Each row is a point. A path goes straight from each point to the next, and from the last back to the first. The post is the endless flat space through its rows: a point in 2 columns, a line in 3, a plane in 4, and so on, so that a path can go around it. Count how often the path circles the post. Going back the other way cancels.
(in the rows, 100 means zero)

Post (1 x 2):
107; 126
Path (12 x 2):
91; 148
65; 108
95; 66
126; 114
139; 133
132; 190
74; 150
76; 99
120; 97
184; 114
127; 177
131; 165
Times around: 2

Post (3 x 4):
90; 82; 7; 98
81; 114; 120; 118
87; 113; 158; 67
Path (12 x 4):
104; 134; 60; 92
177; 104; 54; 65
134; 84; 92; 97
168; 125; 51; 96
89; 153; 70; 55
38; 106; 64; 73
42; 158; 41; 90
12; 58; 106; 54
81; 36; 85; 86
133; 72; 140; 131
144; 149; 101; 54
49; 181; 87; 99
Times around: 1

Post (7 x 8):
84; 149; 93; 69; 159; 88; 152; 81
98; 161; 61; 95; 145; 140; 144; 91
86; 112; 130; 8; 80; 77; 57; 89
78; 96; 158; 127; 134; 135; 39; 78
79; 113; 109; 98; 100; 77; 65; 81
71; 120; 159; 108; 5; 104; 143; 68
134; 120; 122; 149; 95; 151; 71; 176
Path (14 x 8):
147; 99; 93; 80; 143; 84; 135; 107
137; 152; 104; 92; 67; 105; 144; 91
111; 140; 157; 104; 91; 130; 27; 62
68; 158; 105; 91; 97; 111; 94; 117
25; 122; 124; 91; 85; 131; 109; 103
69; 83; 106; 68; 142; 101; 81; 91
118; 100; 78; 53; 130; 104; 107; 95
106; 125; 125; 60; 90; 64; 92; 83
98; 147; 121; 98; 117; 83; 123; 83
66; 151; 124; 131; 70; 148; 85; 97
60; 143; 29; 81; 129; 123; 54; 148
56; 114; 46; 93; 119; 96; 94; 99
95; 116; 83; 122; 126; 147; 139; 66
107; 134; 76; 41; 97; 89; 127; 90
Times around: 2

Post (10 x 11):
99; 92; 102; 136; 103; 128; 115; 96; 110; 99; 64
78; 94; 123; 76; 112; 122; 65; 89; 114; 5; 101
119; 102; 108; 144; 81; 104; 111; 96; 103; 115; 110
103; 86; 120; 108; 106; 89; 117; 90; 88; 88; 76
81; 94; 120; 63; 102; 136; 49; 87; 70; 75; 97
98; 105; 107; 147; 118; 81; 85; 97; 107; 105; 87
106; 107; 95; 124; 113; 94; 115; 61; 130; 128; 96
94; 79; 75; 69; 121; 136; 72; 106; 61; 43; 111
82; 110; 122; 71; 130; 141; 86; 112; 89; 72; 115
115; 101; 81; 102; 92; 101; 96; 120; 105; 98; 76
Path (22 x 11):
107; 96; 88; 83; 114; 119; 86; 82; 85; 47; 88
109; 104; 111; 72; 101; 125; 87; 95; 108; 87; 87
109; 71; 119; 103; 104; 127; 94; 102; 87; 73; 93
93; 88; 98; 81; 134; 104; 109; 81; 122; 91; 123
131; 81; 104; 110; 106; 116; 95; 104; 124; 64; 101
105; 109; 125; 129; 125; 126; 115; 111; 112; 60; 103
86; 109; 132; 98; 135; 95; 106; 87; 76; 93; 82
79; 109; 94; 106; 91; 84; 64; 88; 98; 81; 82
90; 106; 101; 111; 99; 135; 111; 129; 129; 62; 102
94; 74; 98; 91; 130; 127; 99; 99; 90; 137; 103
84; 76; 72; 106; 125; 125; 100; 95; 104; 75; 58
62; 102; 107; 82; 95; 117; 79; 98; 73; 112; 75
92; 99; 99; 119; 114; 136; 128; 73; 92; 38; 70
89; 116; 146; 97; 112; 126; 72; 105; 77; 89; 85
126; 78; 119; 108; 115; 138; 109; 98; 109; 63; 84
117; 102; 110; 106; 114; 125; 80; 62; 102; 94; 83
105; 107; 107; 105; 103; 123; 130; 116; 83; 74; 89
93; 90; 56; 109; 86; 130; 134; 80; 81; 81; 80
81; 95; 118; 103; 101; 123; 112; 95; 105; 82; 101
90; 95; 122; 132; 135; 103; 89; 90; 117; 100; 116
103; 63; 113; 87; 133; 132; 62; 76; 44; 104; 122
105; 121; 119; 116; 129; 97; 79; 102; 107; 91; 109
Times around: 1

Post (13 x 14):
119; 107; 73; 115; 115; 133; 89; 123; 148; 88; 106; 88; 82; 121
79; 117; 64; 129; 90; 126; 135; 114; 131; 33; 92; 93; 81; 111
74; 101; 64; 141; 86; 77; 81; 104; 129; 64; 86; 115; 70; 95
112; 77; 114; 119; 123; 167; 87; 40; 121; 121; 132; 129; 120; 104
75; 120; 83; 120; 126; 114; 106; 62; 129; 88; 52; 90; 82; 103
131; 78; 113; 83; 72; 62; 37; 93; 145; 33; 76; 92; 106; 102
86; 142; 86; 163; 102; 110; 94; 111; 100; 75; 85; 89; 86; 142
54; 123; 5; 34; 127; 100; 100; 47; 67; 121; 33; 86; 97; 74
82; 141; 140; 98; 75; 76; 123; 92; 116; 101; 102; 136; 40; 75
112; 102; 95; 130; 98; 124; 107; 94; 98; 70; 86; 87; 80; 30
113; 96; 86; 72; 121; 92; 92; 79; 130; 108; 117; 66; 140; 103
81; 99; 60; 112; 123; 109; 102; 124; 116; 87; 58; 123; 97; 109
129; 90; 103; 99; 66; 91; 127; 67; 141; 101; 64; 74; 111; 128
Path (21 x 14):
158; 71; 92; 84; 105; 101; 116; 77; 164; 99; 56; 98; 114; 116
106; 147; 82; 128; 114; 92; 66; 45; 113; 69; 80; 77; 63; 102
83; 136; 91; 140; 130; 90; 110; 81; 96; 100; 82; 111; 90; 127
103; 90; 55; 94; 112; 84; 85; 64; 170; 37; 96; 77; 118; 94
74; 132; 76; 143; 66; 80; 86; 112; 110; 104; 126; 131; 67; 67
122; 93; 81; 59; 114; 89; 115; 82; 170; 141; 61; 36; 113; 85
75; 135; 87; 118; 62; 140; 134; 77; 135; 63; 56; 90; 119; 142
104; 126; 60; 88; 105; 103; 119; 122; 111; 95; 104; 73; 111; 79
102; 98; 110; 123; 81; 66; 67; 90; 171; 100; 95; 78; 123; 124
93; 73; 61; 56; 59; 117; 105; 98; 121; 68; 97; 105; 83; 71
67; 99; 95; 131; 98; 82; 94; 107; 90; 109; 142; 108; 60; 111
81; 117; 37; 147; 134; 79; 86; 96; 112; 96; 38; 79; 60; 130
126; 143; 51; 103; 108; 140; 161; 135; 123; 65; 42; 113; 79; 125
82; 127; 120; 89; 94; 90; 73; 48; 146; 75; 82; 119; 100; 139
48; 134; 28; 143; 110; 107; 99; 141; 118; 105; 70; 78; 103; 128
69; 113; 76; 113; 85; 91; 99; 97; 94; 88; 86; 137; 141; 115
101; 140; 79; 114; 108; 79; 98; 68; 120; 75; 69; 121; 79; 88
113; 126; 111; 97; 97; 73; 104; 69; 117; 99; 40; 88; 68; 121
89; 85; 78; 117; 122; 114; 90; 94; 107; 56; 78; 97; 120; 112
91; 121; 119; 102; 112; 77; 105; 85; 106; 78; 62; 69; 117; 121
105; 114; 104; 165; 113; 94; 96; 94; 110; 104; 67; 96; 89; 130
Times around: 1

Post (17 x 18):
71; 86; 96; 80; 82; 123; 133; 81; 68; 85; 140; 100; 135; 73; 122; 107; 104; 91
97; 101; 101; 94; 94; 97; 88; 116; 106; 103; 101; 89; 93; 97; 126; 123; 56; 90
120; 107; 54; 80; 94; 104; 65; 106; 87; 114; 100; 93; 109; 95; 106; 113; 90; 81
145; 97; 99; 68; 54; 57; 116; 100; 85; 52; 98; 107; 119; 81; 67; 101; 103; 85
74; 102; 99; 80; 123; 100; 93; 101; 94; 111; 120; 106; 123; 117; 103; 95; 93; 96
93; 89; 75; 89; 110; 112; 138; 126; 86; 121; 143; 86; 64; 101; 146; 133; 69; 188
148; 65; 77; 137; 120; 56; 82; 84; 151; 54; 110; 126; 72; 51; 110; 121; 53; 114
115; 111; 95; 90; 111; 105; 121; 124; 89; 127; 108; 99; 104; 74; 109; 99; 114; 99
51; 101; 101; 67; 132; 85; 57; 20; 86; 104; 93; 81; 57; 84; 51; 115; 114; 111
101; 106; 97; 115; 89; 90; 110; 81; 100; 107; 123; 110; 118; 103; 80; 124; 101; 87
94; 127; 71; 95; 122; 75; 105; 116; 79; 96; 110; 77; 111; 106; 87; 103; 56; 76
155; 96; 104; 77; 126; 133; 120; 84; 84; 103; 109; 125; 112; 81; 133; 110; 87; 81
119; 112; 78; 96; 77; 94; 100; 112; 112; 80; 119; 119; 74; 76; 68; 92; 104; 77
99; 138; 126; 158; 87; 98; 122; 57; 75; 104; 121; 55; 84; 123; 88; 72; 71; 169
143; 80; 79; 105; 101; 100; 111; 98; 157; 96; 80; 89; 93; 110; 96; 112; 104; 106
102; 96; 85; 97; 98; 71; 108; 100; 142; 133; 109; 94; 84; 115; 117; 95; 63; 95
104; 102; 78; 96; 101; 106; 91; 120; 111; 136; 108; 93; 113; 95; 74; 94; 68; 90
Path (25 x 18):
158; 100; 88; 72; 96; 97; 100; 126; 152; 94; 101; 106; 87; 79; 113; 125; 135; 76
113; 103; 90; 137; 68; 111; 110; 93; 92; 114; 147; 108; 113; 82; 64; 117; 139; 122
150; 82; 86; 146; 114; 73; 117; 103; 104; 96; 102; 115; 114; 111; 101; 126; 130; 118
56; 113; 89; 80; 130; 81; 99; 81; 97; 111; 78; 92; 47; 70; 122; 118; 65; 82
75; 135; 74; 108; 126; 92; 106; 70; 92; 70; 131; 114; 83; 77; 112; 96; 64; 60
87; 82; 65; 70; 83; 104; 83; 96; 98; 77; 140; 87; 92; 72; 147; 123; 55; 125
99; 91; 93; 77; 90; 67; 99; 119; 75; 103; 130; 76; 59; 89; 114; 99; 35; 128
145; 101; 77; 113; 88; 99; 128; 76; 99; 65; 103; 97; 110; 142; 58; 109; 112; 123
74; 98; 107; 126; 59; 113; 111; 85; 107; 72; 119; 98; 87; 72; 122; 70; 45; 112
113; 113; 109; 96; 105; 87; 125; 73; 113; 120; 103; 103; 127; 82; 13; 98; 133; 97
112; 92; 137; 121; 92; 89; 113; 109; 156; 62; 138; 95; 57; 67; 132; 73; 32; 104
98; 68; 89; 117; 111; 117; 151; 99; 100; 156; 152; 104; 124; 48; 75; 90; 93; 121
66; 52; 64; 71; 41; 82; 84; 127; 131; 153; 106; 92; 124; 98; 134; 123; 80; 92
145; 124; 76; 118; 115; 99; 118; 137; 133; 95; 96; 128; 71; 83; 117; 80; 58; 84
115; 108; 107; 77; 76; 96; 74; 79; 92; 91; 66; 69; 142; 95; 95; 118; 113; 106
90; 85; 157; 63; 102; 87; 91; 115; 105; 109; 124; 84; 54; 79; 120; 105; 50; 123
108; 79; 64; 125; 93; 102; 162; 89; 124; 93; 174; 137; 80; 68; 78; 104; 100; 91
85; 89; 91; 120; 114; 81; 88; 119; 140; 92; 96; 129; 107; 109; 83; 58; 67; 99
107; 113; 74; 122; 58; 93; 107; 85; 122; 96; 57; 61; 132; 101; 126; 92; 69; 76
138; 94; 122; 80; 93; 67; 98; 61; 126; 48; 94; 98; 103; 127; 85; 153; 91; 147
126; 100; 138; 115; 124; 102; 127; 39; 115; 98; 132; 91; 99; 109; 105; 88; 74; 111
153; 107; 127; 130; 116; 52; 170; 84; 195; 85; 114; 132; 71; 127; 90; 114; 94; 105
83; 58; 123; 68; 112; 91; 69; 103; 140; 104; 67; 98; 90; 100; 123; 143; 74; 127
81; 81; 75; 98; 44; 63; 79; 48; 83; 61; 101; 105; 130; 122; 50; 123; 101; 102
90; 109; 76; 99; 93; 89; 97; 77; 80; 109; 103; 94; 133; 95; 92; 126; 93; 108
Times around: 4

Post (17 x 18):
86; 111; 123; 100; 119; 136; 56; 95; 60; 113; 118; 90; 53; 92; 99; 69; 99; 81
135; 84; 102; 167; 129; 86; 77; 100; 79; 118; 114; 106; 81; 129; 85; 127; 115; 76
99; 85; 86; 119; 43; 126; 132; 122; 82; 133; 135; 114; 104; 126; 78; 82; 82; 116
93; 110; 129; 143; 102; 109; 76; 63; 113; 108; 80; 107; 78; 71; 103; 79; 98; 29
107; 95; 67; 73; 89; 119; 110; 112; 94; 118; 128; 96; 130; 76; 77; 149; 106; 88
91; 101; 99; 141; 93; 111; 116; 146; 44; 86; 101; 84; 51; 74; 109; 106; 78; 88
82; 66; 120; 112; 88; 58; 45; 83; 84; 90; 98; 91; 106; 137; 119; 117; 58; 61
130; 81; 75; 106; 106; 100; 53; 74; 78; 119; 68; 143; 83; 100; 91; 144; 104; 115
132; 149; 56; 110; 123; 165; 90; 110; 102; 138; 91; 93; 77; 107; 91; 87; 105; 104
110; 84; 95; 84; 133; 69; 57; 158; 120; 148; 138; 85; 88; 78; 80; 101; 140; 132
105; 95; 120; 99; 126; 70; 85; 126; 77; 121; 69; 118; 70; 140; 57; 41; 60; 95
101; 85; 101; 122; 133; 96; 79; 149; 80; 52; 79; 127; 78; 106; 111; 119; 89; 110
86; 92; 62; 112; 147; 122; 81; 123; 59; 136; 98; 131; 91; 63; 110; 118; 69; 148
115; 88; 70; 120; 108; 91; 65; 88; 86; 112; 119; 78; 96; 149; 62; 91; 135; 131
63; 121; 142; 78; 94; 112; 117; 79; 97; 104; 82; 95; 87; 102; 93; 135; 78; 107
129; 122; 91; 113; 129; 84; 108; 107; 46; 100; 100; 128; 53; 97; 126; 116; 118; 70
98; 54; 102; 113; 103; 95; 84; 145; 81; 120; 130; 49; 138; 94; 104; 128; 158; 99
Path (22 x 18):
71; 88; 142; 127; 116; 92; 72; 89; 84; 119; 102; 56; 127; 85; 68; 107; 97; 47
83; 121; 108; 79; 116; 89; 87; 97; 106; 144; 84; 154; 112; 81; 125; 109; 52; 36
100; 116; 45; 102; 77; 123; 88; 149; 131; 140; 105; 128; 105; 86; 155; 108; 90; 81
94; 133; 81; 81; 117; 136; 67; 141; 5; 137; 99; 120; 79; 90; 163; 87; 103; 58
77; 90; 90; 116; 100; 66; 69; 102; 40; 71; 93; 116; 63; 76; 103; 75; 78; 94
102; 61; 88; 141; 84; 100; 88; 154; 29; 144; 133; 103; 63; 104; 68; 109; 111; 124
122; 89; 73; 144; 111; 123; 119; 114; 50; 163; 106; 83; 71; 95; 59; 129; 118; 129
98; 82; 75; 125; 161; 86; 71; 141; 52; 136; 143; 51; 90; 126; 116; 105; 119; 153
117; 108; 131; 115; 146; 113; 96; 125; 73; 113; 112; 103; 86; 82; 100; 117; 95; 86
82; 96; 78; 110; 119; 79; 86; 136; 70; 97; 109; 128; 82; 61; 102; 99; 91; 115
92; 82; 73; 124; 128; 108; 51; 161; 67; 138; 126; 117; 88; 116; 90; 90; 92; 89
99; 94; 123; 90; 102; 84; 104; 77; 93; 75; 80; 96; 65; 112; 65; 114; 127; 88
95; 77; 124; 131; 94; 125; 103; 89; 75; 138; 135; 83; 92; 115; 81; 112; 111; 111
77; 103; 83; 101; 78; 136; 101; 105; 70; 119; 95; 56; 121; 91; 91; 81; 83; 105
91; 99; 118; 148; 124; 102; 75; 111; 54; 109; 105; 90; 87; 126; 52; 122; 66; 79
92; 103; 75; 108; 95; 115; 57; 85; 90; 145; 127; 113; 97; 110; 87; 154; 94; 87
54; 108; 116; 122; 123; 92; 61; 140; 59; 99; 128; 106; 81; 81; 115; 98; 81; 109
97; 105; 107; 142; 106; 133; 92; 108; 86; 124; 128; 98; 100; 56; 114; 147; 125; 96
89; 114; 98; 110; 76; 83; 100; 107; 117; 137; 120; 118; 82; 123; 111; 142; 102; 125
121; 94; 85; 113; 121; 114; 110; 154; 46; 113; 184; 112; 62; 117; 88; 97; 129; 84
106; 84; 89; 101; 94; 107; 103; 113; 79; 128; 136; 90; 115; 106; 121; 98; 84; 52
117; 103; 107; 75; 112; 180; 99; 109; 74; 36; 100; 126; 116; 100; 101; 104; 137; 77
Times around: 3
